Every row gives one point. The points of each table are mixes of a few directions, plus a little noise. Count the directions of each table, and those that both share. Where both have some left over, give the other angles between the two spaces (their principal angles), to ten degrees, smallest first.

First:
[[-26 -60]
 [-10 -24]
 [ 12  28]
 [  2   4]
 [ 14  32]
 [  9  20]]
Second, 7 rows:
[[-21 -48]
 [ 19  45]
 [-10 -23]
 [ 19  45]
 [-10 -24]
 [  4   8]
 [ -1  -3]]
Directions: first 1, second 1, shared 1

First:
[[-18  20 -23  27  18  18]
 [  6  -1   2  -6  -2  -3]
 [ 15  -8   8 -26  -6 -16]
 [-10 -39  34 -35 -19 -31]
 [ 28  20 -11  13   0  16]
 [-14 -11  12  20  -9   9]
 [ -8  20 -24   6  19   7]]
Second, 9 rows:
[[-12  -9  19  60 -18  28]
 [ -4  -5  11  31 -12  18]
 [ 21   6  -2 -41  -6  14]
 [  4  -1   8  10 -11  20]
 [ -5  -1   1   9   1  -3]
 [ 17   6  -4 -36  -1   6]
 [-16   1 -14  -4  23 -41]
 [-14  -1  -8   6  15 -29]
 [  8   5 -10 -35  10 -14]]
Directions: first 3, second 2, shared 1; angles 50

First:
[[ -4  -2  14  -1  13  18  17  20  -3 -18 -13]
 [ -3   6 -17   0  15 -19 -37 -53 -12  47  20]
 [-13 -13 -10  10   1  -7   7  11  19 -33  -8]
 [  6   7 -11  -1  -5 -11 -19 -26  -5  27  15]
 [ 14  10  18  -7  -4  24  17  20 -11   0  -3]
 [ -6  -8  -5   8  -3   2  13  17  16 -34  -7]
 [ 10   2  -2   2 -18   9  14  19  10 -20   2]
 [  1  -5  26 -13 -14  -5  11  26  -7   8 -19]
 [ -5   3 -14   3  15 -10 -23 -34  -6  24  12]]
Second:
[[ 21   9 -41  18   5 -27  18  -3 -14   4  -3]
 [ 21   3 -20  18   8 -16  -1   4   5   6   3]
 [  4   5 -18   3  -1 -10  13  -4 -12   0  -4]
 [-10   6 -18  -8  -7  -5  23  -9 -25  -5 -10]
 [-18 -14  60 -15   0  35 -37   9  34  -1  11]
 [ -2  -9  33  -1   4  17 -28   9  27   2  10]
 [-12   6 -17 -10  -8  -5  25 -10 -27  -5 -10]
 [ -5  -5  19  -4   1  11 -13   3  12   0   4]]
Directions: first 4, second 2, shared 0; angles 60, 90
